Each row of a before or after table is a point. The points were changed in one or more steps. Then noise was added and the rows were shuffled. The steps act on columns, c1 being the first. Name the steps. A step turns or swaps two columns, mirrors them in a line or flattens them onto one, adds a multiple of one to another, or multiplies or shifts one. Angles are multiples of 10 degrees, from the lower column toward the higher: turns from -170 to 170, lines from 10 to 170 but not 90. Use the fewest steps. Two steps may share a column if one is a turn and the other turns, adds or multiplies; they go together, in the order done. Otherwise the lowest column goes first.
In the rows, 128 means zero.

Before (11 x 2):
[[185 138]
 [159 155]
 [173 125]
 [140 125]
 [132 167]
 [ 88 167]
 [117 110]
 [159 128]
 [138 159]
 [132 159]
 [121  78]]
After (11 x 2):
[[138 188]
 [107 120]
 [155 155]
 [167 129]
 [167  87]
 [130 159]
 [ 77 120]
 [124 175]
 [159 130]
 [163 136]
 [126 139]]
Steps: swap c1 and c2

Before (14 x 4):
[[111 130 125 128]
 [141 111 139 156]
 [151  86 147 140]
 [155 196  84  77]
 [138 124 124 140]
 [119  83 150 161]
 [152 130  89 129]
 [121  90 108 195]
 [156 123 136 112]
 [139 157  88  82]
 [136 154  99  96]
 [132  93 120 130]
 [109  88 167 142]
 [134 127  86  93]]
After (14 x 4):
[[102 144  74  82]
 [134 136 129 140]
 [129 151  90 129]
 [147 138 147 156]
 [165 114 128 195]
 [162 126 120 130]
 [130 134  75  94]
 [138 155 131 112]
 [171 112 160 160]
 [164 102 171 142]
 [104 141  90  96]
 [ 65 167  69  77]
 [124 112 126 128]
 [173 144 151 141]]
Steps: turn c1 and c2 by 80 degrees; add 0.3 times c4 to c3

Before (11 x 6):
[[174  96  96 165 149 127]
 [165  96 126 158 132 110]
 [114  88 120  19 135 149]
 [110 149 136 159 112 167]
 [113  94 102 168 144 120]
 [112  98 100  97 106 115]
 [104 129 143 155 134 135]
 [111  96 112 152 123 160]
 [150 124 132 167 110 137]
 [132 128  99 145 107 125]
 [182 202 113  95 120 112]]
After (11 x 6):
[[165  69 126 159 131 111]
 [112 107 112 152 123 160]
 [112 100 122  19 133 151]
 [133 126 100 146 106 125]
 [181 165 114  95 122 112]
 [111 104 102 167 144 122]
 [149 109 131 166 108 138]
 [108 162 134 158 111 167]
 [111 111 100  96 106 116]
 [103 146 143 154 136 135]
 [174  64  96 168 147 127]]
Steps: add -0.7 times c1 to c2

Before (14 x 8):
[[ 93 166 118  82 167 141 120   7]
 [109 122 153  88 103 148 114 158]
 [107 123 140 116 122  33 143 139]
 [142 161 115  80 116 110 134 148]
 [112 115 144  98 102 135 137 155]
 [132 167 131  89 109 152 155 138]
 [132 150 118 110 117 150 126 162]
 [127 123 142  87 153  92 164 139]
 [144 163 153 113 106  61 143 112]
 [125 133 128 134 148 116 151 141]
 [137  83 130 104 116 135 119 158]
 [140  70 153 185 127 142 125 139]
 [138 128 148  97 148 144 124 132]
 [144 101  94 105 139 149 176 119]]
After (14 x 8):
[[142 114 143  72 149 129 128 147]
 [132 127 136 100 117 105 134 162]
 [144  92 181 133 105 123 104 118]
 [138 105 109 109 103 133 120 132]
 [135  81 122 148 131 114 135 157]
 [124 136 139 129 125 151 107 141]
 [144 140 113  91 194 154 103 112]
 [112  96 119 119 139 104 112 155]
 [126  94 134 104 139 170  91 139]
 [139 136 104 209 117 119 117 139]
 [132 123 140  73 122  98 102 139]
 [ 93 117 133  69  95 149 140   7]
 [108  93 100 107 129  95 128 159]
 [107 116 126 124 205 184 110 140]]
Steps: turn c2 and c4 by -50 degrees; turn c3 and c7 by -150 degrees; turn c5 and c6 by 130 degrees

Before (12 x 11):
[[ 88  81 111  74 145 137 107 151 112 146 174]
 [101 169 107 153 110 132 155 143 150 146 109]
 [132 169  95  69 142 124 178 169 116 130 110]
 [145 130  71 157 124 174 108 116  99 122 156]
 [139 172 114 115 111 150 111 132 162  97 109]
 [122  95  78  91 106 120 126  93 140 169 105]
 [170  99 152 148 101 143  80 132 137 154 110]
 [171 156 126 137 148 103 115 159 134 104 152]
 [169 163 150 154  88 114 132 121 124 117 183]
 [ 84 110 147 150 153 119 130 141  71 128 110]
 [ 92  74 110 158 154 174 142 134 108 107 119]
 [115 124  75  90 117  98 159 179  92 116 101]]
After (12 x 11):
[[ 97  94 112 113 111 147 108 186 163 100 108]
 [121 174 147 149 154 116 128  56  74 131 111]
 [125 139  75  91 119 100 160 126  94 116 100]
 [ 76 134 109 147 110 133 155 178 147 145 108]
 [ 96 105  92  70 140 122 177 152 118 133 111]
 [158 189 111 158 153 173 143 102 108 106 120]
 [173 101 152 150 101 143  81 146 136 153 107]
 [151 150  76  90 103 118 124 112 138 169 107]
 [136 112  70 155 123 172 111  69  95 122 155]
 [149 185 109  74 144 135 107 130 112 150 176]
 [115  76 151 154  87 113 131 117 124 121 184]
 [125  77 127 137 148 101 118 165 131 103 153]]
Steps: mirror c1 and c2 in the line at 150 degrees; add 1.5 times c9 to c8

Before (10 x 12):
[[ 85 134 176 124 132  98 109 148 138  85 154 149]
 [127 147  95 115 121 112 136 118 151 145 168 127]
 [153 141 141 137 133 144  89 144 156 127 104 170]
 [111  89 146 132  58 176 125 140 151  85  99 134]
 [148  90 108 136 127 105 111 101 189 118  96  93]
 [123 140  83 156 103 119  94 161 144 123 150 127]
 [158 134  98  78 119 147  57 141 139 176 130  49]
 [128 120 159 174 126  69 158 110  97 108 141 126]
 [135  74 110 126 118 145 114 109 121  95 148 129]
 [140  50 117 115 108 159 128 145 129 235 133 111]]
After (10 x 12):
[[151  88 106 135 127 107 110 100 189 119  96  93]
 [138  51 116 113 107 160 130 145 127 203 133 110]
 [158 133  97  80 115 147  57 143 141 164 129  49]
 [133  74 110 127 119 147 113 108 124 104 149 128]
 [125 147  96 117 123 113 135 118 151 137 171 127]
 [ 88 133 177 123 132  99 106 147 138  96 150 151]
 [154 141 140 139 134 143  91 142 157 129 105 171]
 [111  87 147 132  60 176 126 141 148  98 100 135]
 [125 140  81 156 103 120  93 160 145 126 149 127]
 [128 119 159 173 128  72 159 107  96 113 141 127]]
Steps: multiply c10 by 0.7

Before (9 x 18):
[[133 156  75 116 114 166 126 151 184 153 136 110 118  92 124 133  70 101]
 [118  92  77  99 149 134 157 155 168 112 153 115 121  82 131 121  92 152]
 [118 136 155  89 166 179 163 142 112 156  86 150 173 139 157 119 145 138]
 [130 149  82 134 161  90 170 144 164 121 142 164 174 161 187 126 141  99]
 [103  97 157 155 157 172  79 119 155 138 136 135 141 170 147  58  82 163]
 [146 174 161 148  99 153 170  88 127 113 139  91 139 144 115 101  78 149]
 [ 85 161 154  88 153 116 158 100 112 103  83 177  96 147 171 130  79 127]
 [131 124 129 125 116 177 100  93 140 145 120 169 125 149 106 124 109 104]
 [117 141  90 105  90 166 148 108 125 165  98  97 106 115 120  93 157 129]]
After (9 x 18):
[[159 141 101 106  91 148 148 108 124 165 117 108 106 115 119  93 157 130]
 [114 148  95 135 161  70 171 144 163 121 130 174 172 161 186 126 140 100]
 [170 137 147  88 167 159 163 141 112 157 117 160 171 139 156 119 145 139]
 [120  96 149 156 158 151  80 121 155 139 104 145 140 170 148  57  82 162]
 [115 172 151 147  98 132 171  88 126 113 146 101 138 144 114 101  78 149]
 [121 157  92 118 114 145 125 150 184 153 133 121 119  92 123 135  70 101]
 [136 123 129 123 116 158  99  92 140 146 133 179 125 146 105 125 109 103]
 [173 161 146  88 154  96 157  98 111 104  86 188  96 147 172 130  79 127]
 [104  91  93  99 149 113 156 154 167 112 117 125 120  82 132 122  92 153]]
Steps: turn c1 and c11 by 90 degrees; multiply c3 by 0.7; shift c6 by -20; shift c12 by 10

Before (9 x 20):
[[143 148 116 109 135 118 166 132 133 144 127 152 107 121 143 105 141 124
  137 132]
 [140 131 103 117 103 126 123 103 127 117 112 145 118 131 136 137 149 137
  176 139]
 [119 109 148 124 136 137 105 156 108 151 124 127 125 129  97 120 116 114
  114  87]
 [134 130 129 142 133 118 110 145 140 147 154 130 126 114  91 114 126 131
  156 117]
 [140 112 131 114 114 126 152 155 132 128 121 112 129 145 131 112 143 109
  154 141]
 [103 119 105 141 121 114 119 130 121 134 157 101 132 105 138 124 136 135
  119 142]
 [ 89 146 119 114 113 135 114 123  98 102 121 123 120 145 132 104 141 112
  155 123]
 [119 102 150 157 149 132 159 127 132 131 161  80 137 110 120 107 112 143
  127 131]
 [144 136 136  91 152 120 151 131 106  94  94 113 112 164 129 126 113  99
  107  94]]
After (9 x 20):
[[140 112 131 114 114 126 152 155 132 128 122  87 129 145 131 112 143 108
  154 141]
 [140 131 103 117 102 126 123 103 127 117 112 171 118 131 136 138 149 137
  175 139]
 [119 101 150 156 149 132 159 127 132 130 161   8 137 110 120 107 112 144
  127 131]
 [134 130 129 142 133 119 110 144 140 147 153 133 126 114  91 114 126 131
  156 118]
 [143 148 117 109 136 118 165 132 132 144 126 188 106 121 143 105 140 124
  138 132]
 [144 136 136  92 152 121 151 131 106  94  94  91 112 164 129 126 113  99
  107  95]
 [120 109 148 124 136 138 106 156 108 150 123 125 124 129  97 120 116 114
  114  87]
 [104 119 105 141 121 114 119 129 121 134 157  61 132 105 139 123 136 135
  119 142]
 [ 90 146 119 113 113 135 114 124  98 103 121 116 120 145 132 105 141 112
  155 123]]
Steps: multiply c12 by 2.5

Before (9 x 24):
[[100 120 107 104 159 148 109 109  98 138 159 129 142  84 106  94 110 182
   82 121 166 119  69 144]
 [ 86 203 115 145 136 141 168 123  89  90 115 119 134 150  86 136 139 108
  116  75 175 141 111 175]
 [130 163 163 121 170 119 182 118 111 122 142 142  82 146 155 130 127 161
  172  94 142 132 136  51]
 [155 144  94 117  91 167 149 119 102  95 132 162 109 134 112 108 115 134
  107 110 164 100 115  94]
 [ 98 115  98 140 150  94 100 111  86 126 109 169 120 156 137 155  45 126
  172 173 121 132 118 175]
 [147 137  93 170 173 186 165 123 209 134 130 138 107 142 138 110 120 171
  118 189 153 124 130  98]
 [114 111 115 175  80 117 135 149  92 110 136 125 122 133 151  95  99 131
  166 170 145 162 111 132]
 [130 161  57 140 122  96 129 166 137 134 138 190  85 167 103 112  74 116
  104 158 116 175 125 143]
 [135 129 116 128 130 120 133 102  97 100 129 150 132 108 133 117 139 122
  115 159 188 115 130 143]]
After (9 x 24):
[[ 86 203 157 144 136 141 167 123  91  90 116 120 192 172  87 137 138 107
  116  74 175 142 111 113]
 [115 111 139 174  80 117 134 150  93 111 136 125 183 135 151  95  99 132
  167 170 147 162 111 136]
 [147 138 135 170 172 187 164 123 210 135 130 135 167 124 138 110 119 172
  118 190 153 124 129 175]
 [130 163  52 121 169 118 182 118 111 120 143 143 143 105 154 129 126 160
  173  93 142 132 136 163]
 [135 128 153 127 130 122 132 102  96 101 129 150 191 118 134 117 140 123
  116 159 189 115 130 117]
 [130 161 177 140 121  96 129 166 137 134 138 190 144 169 102 112  74 116
  104 159 116 176 126 177]
 [ 97 115 168 139 150  93  99 111  86 127 109 169 180 176 137 156  44 126
  172 172 121 132 118 126]
 [101 121 168 105 160 149 109 109  99 139 159 128 203  98 106  94 111 183
   81 123 167 118  68 114]
 [156 144 133 117  91 167 149 118 102  95 132 164 168 116 112 107 117 134
  107 109 164 101 114 175]]
Steps: turn c14 and c24 by -30 degrees; turn c3 and c24 by -140 degrees; shift c13 by 60

Before (10 x 48):
[[ 92 130 106 135 114 137 120 131 129 123 128 119 125 133 154 105 101  92
  128 125 143 165 135 121 128 111 132 125  62 115 133 107 173 142 152 135
  112 104 114 150 144 136 119 188 163 138 125 111]
 [124 138 122 140 151 120 133 125 130 103 114 169 135 124 157 136 201 122
  120 125 112 125 120 135 154 133 111 138 120 115 158 121 145  65 117 124
  105 137  84 116 129 127 124 124 134 131 141  91]
 [136 114 121 220 152 138 121  99 130 125 126 126 133 140 125 143 111 122
  142  88 130 121 140 136 133 123 149 145 135 121 156 167 115 134 168 123
  134 151  86 143 148 112 124 104 112 138 132 149]
 [135 128 117 108 153  92 150 126 134 128 111 166 128 119 114 111 134 100
  102 128  96 140 137 112 117 119 146 115 137 125  91 108 112 151 117 121
  107 149 142 127 125 125 132 154 125 125 138 145]
 [121 128 128 106 137 110 143 129 145 138 125 116 128 136 133 141 101 140
  127  93  41 116 128  84 119 147 126 127 117 127  88 120 112 115 132 133
   99 152 124 148 126 138 130 104 206  95 114 123]
 [139 120 113 163 154 150 100  76 144 123 155 132 162 126 120 137 117 116
  111 129 133 115 132 118 123 136 115 121 123 136 124 135 130 133 124 129
  112 155 138 146 108 112 128 109 139 135 131 150]
 [116 137 129 142 160 142 147 125 140 122 127 151 118 124 152 139 108 103
  105 134 143 140 140 116 130 125 112 132 135 114 156 135 119 122 118 126
  115 135 114 147 158 129 155 112 122 116 113 119]
 [121 125  55 117 132 152 145  94 118 118 136 112 127 146 132 139 103 137
  118 126 143 130 115 100 129 128 125 138 127 135 135 145 166 129 125 136
  115  87 130 132 120 121 122 126 158 129 133 141]
 [127 125 136 101 125 136 147 131 122 134 110 119 122 130 150 141 117 130
  107 134 132 147 129 103 145 116 145 122 102 136 151 115 114 153 127 118
  117 135 137 146  86 110 130 132 115 118 115 149]
 [111 113 129 106 158 150 102 104  89 138 130 121 117 150 155  93 106 114
  105  75 143 117 121 128 115 112 136 118 136 113 100 109 160 151 121 126
  102 130 131 151 130 113 134 117 134 134 134  74]]
After (10 x 48):
[[136 114 119 219 153 102 121 100 130 125 125 129 133 139 125 144 112 120
  140  86 130 120 141 134 133 123 148 145 136 122 143 169 114 131 169 121
  134 149  85 141 146 114 125  79 113 140 131 147]
 [136 129 118 108 153 159 149 127 133 129 111 130 126 121 114 111 135  97
  101 128  96 138 134 112 117 120 147 115 136 125  84 107 112 152 114 119
  108 149 141 127 126 125 131 179 124 121 138 146]
 [139 120 112 162 152 138  99  76 144 123 154 126 162 127 122 138 117 113
  113 130 132 114 131 118 122 135 117 120 123 133 147 134 129 135 125 128
  113 155 136 143 109 111 126  90 141 136 131 150]
 [111 115 128 107 158 160 102 104  88 139 131 127 118 150 153  90 106 113
  105  75 144 118 120 129 119 110 135 118 138 114 146 110 159 151 120 124
  102 130 130 149 133 114 134 106 133 135 135  74]
 [ 92 131 106 136 113 123 120 133 130 123 129 128 126 133 154 104 101  90
  127 125 142 164 135 122 127 113 134 127  63 117 138 107 172 142 150 135
  111 103 115 150 144 135 120 249 162 137 124 111]
 [126 126 134 100 126 109 147 132 123 131 110 129 124 131 151 140 118 131
  107 132 132 147 128 103 146 116 146 120 102 134 139 118 113 152 127 120
  115 135 139 145  85 113 127 137 115 117 114 147]
 [119 127 126 107 138 165 145 131 145 139 126 130 126 136 133 138 101 139
  126  93  39 116 130  84 118 147 128 127 118 127 103 118 111 115 129 133
   97 152 124 147 125 137 132  81 206  94 117 125]
 [124 140 120 140 152  98 134 124 130 102 117 127 136 124 158 136 202 124
  120 124 112 125 122 137 153 136 111 137 120 115 126 123 143  65 120 125
  105 135  85 115 130 127 124 119 135 127 142  89]
 [114 137 127 141 161 102 147 126 143 120 126 128 120 126 152 139 108 104
  107 134 142 139 139 118 130 125 110 132 133 116 148 133 120 123 119 126
  116 136 114 147 158 131 156  96 122 116 114 120]
 [121 127  56 117 133 123 144  93 118 119 134 128 127 144 130 136 103 138
  119 125 142 128 116 101 129 128 124 136 127 134 152 145 169 131 127 136
  114  86 130 131 119 122 124 126 158 128 134 141]]
Steps: turn c6 and c31 by 80 degrees; multiply c12 by 0; multiply c44 by 2
